Each row is a point. Each copy is the shape, with its points in the same order, turned, moved and blurred by noise. Some copies are also mirrored. Which?
In the rows, 128 means zero.

Shape, 6 rows:
[[141 130 150]
 [ 82 119 121]
 [140  83 101]
 [120 152 122]
 [111 124  82]
 [161  99 157]]
Copy 1 (6 x 3):
[[143 141 168]
 [125  87 143]
 [ 76 133 128]
 [148 128 132]
 [114 112 102]
 [113 155 186]]
Copy 1 is: mirrored
Copy 2, 6 rows:
[[144 108 148]
 [ 96 106  99]
 [163 107  82]
 [121 137 136]
 [127 144  83]
 [176  85 137]]
Copy 2 is: only turned

Shape, 12 rows:
[[133 125 147  90 100 148]
 [155  78 170 108 108 144]
 [160 130 104 119 149 156]
 [106  73 142  72 164  87]
 [109 136  99 131 135 175]
 [105 116 134 128 140  86]
 [147 159  93 132  98 116]
 [132 101 166 128 158 105]
 [ 77  95 147  86 112 168]
 [ 97 110 138 133 114 148]
 [119 103  91 148 135  99]
 [130 138 150 133 117 130]]
Copy 1, 12 rows:
[[105 131 130 102 100 120]
 [132  96 169  94  98 116]
 [158 124  97 101 144 132]
 [ 88  77 144  81 172  72]
 [125 116  85 138 138 157]
 [111 113 138 142 168  84]
 [146 161  89 148 120  93]
 [130 108 169 112 169 104]
 [ 63  87 125 114 114 142]
 [107 101 130 148 127 132]
 [144  94 104 151 160  83]
 [125 138 144 136 132 121]]
Copy 1 is: only turned
Copy 2:
[[134 113 148  88 118 160]
 [156  75 167 115 114 144]
 [169 142 128 135 157 170]
 [151  67  85  92 146  96]
 [119 140 115 143 155 184]
 [125 121 101 128 120  98]
 [145 177 118 125  96 157]
 [144 101 139 132 143  92]
 [ 92  73 120  98 139 169]
 [102 108 130 136 126 154]
 [145 127  84 158 113 127]
 [125 136 150 125 122 133]]
Copy 2 is: only turned
Copy 3 (12 x 6):
[[122 119 150  83 110 115]
 [143  82 175  95  93 130]
 [168 127 121 106 142 147]
 [ 84  98 166 100 108 210]
 [132 125 114 122 173 118]
 [ 97 131 135 144 104 165]
 [137 143  83 117 101 124]
 [125 127 176 141 101 169]
 [ 72  92 166  84 155 119]
 [106 105 144 133 133 113]
 [121 102 100 154 115 163]
 [123 137 146 129 110 115]]
Copy 3 is: mirrored
